Every row gives one point. Each copy is the shape, with its points in the same order, turned, moved and blurred by noise. Some copies are also mirrored. Which?

Shape:
[[0.026,-0.148],
[-0.357,-0.220],
[0.140,0.106],
[0.124,-0.046],
[-0.282,0.322],
[0.052,0.087]]
Copy 1 (6 x 2):
[[-0.015,-0.126],
[-0.360,0.085],
[0.222,-0.052],
[0.094,-0.123],
[0.053,0.389],
[0.165,-0.005]]
Copy 1 is: only turned
Copy 2:
[[0.033,-0.099],
[-0.341,-0.017],
[0.237,0.097],
[0.164,-0.033],
[-0.066,0.460],
[0.145,0.124]]
Copy 2 is: only turned

Shape (8 x 4):
[[0.073,0.136,0.041,-0.154],
[0.226,0.173,-0.307,0.092],
[0.180,-0.228,-0.123,0.056],
[0.070,-0.123,0.107,-0.344],
[-0.079,0.229,-0.320,0.147],
[-0.229,-0.094,-0.143,0.167],
[-0.269,0.093,0.199,0.082],
[-0.145,-0.282,0.182,-0.219]]
Copy 1 (8 x 4):
[[-0.025,0.082,-0.165,-0.184],
[0.270,0.154,-0.438,-0.046],
[0.239,-0.215,-0.191,0.017],
[-0.120,-0.236,-0.111,-0.261],
[0.070,0.272,-0.417,0.161],
[0.000,-0.006,-0.180,0.315],
[-0.161,0.171,0.090,0.134],
[-0.210,-0.296,0.052,-0.004]]
Copy 1 is: only turned
Copy 2, 8 rows:
[[-0.204,-0.004,0.020,-0.109],
[-0.174,0.108,-0.370,0.085],
[0.075,-0.234,-0.221,0.031],
[-0.130,-0.274,0.105,-0.265],
[-0.014,0.316,-0.294,-0.045],
[0.279,0.135,-0.128,-0.092],
[0.139,0.195,0.236,-0.072],
[0.156,-0.262,0.201,-0.286]]
Copy 2 is: mirrored
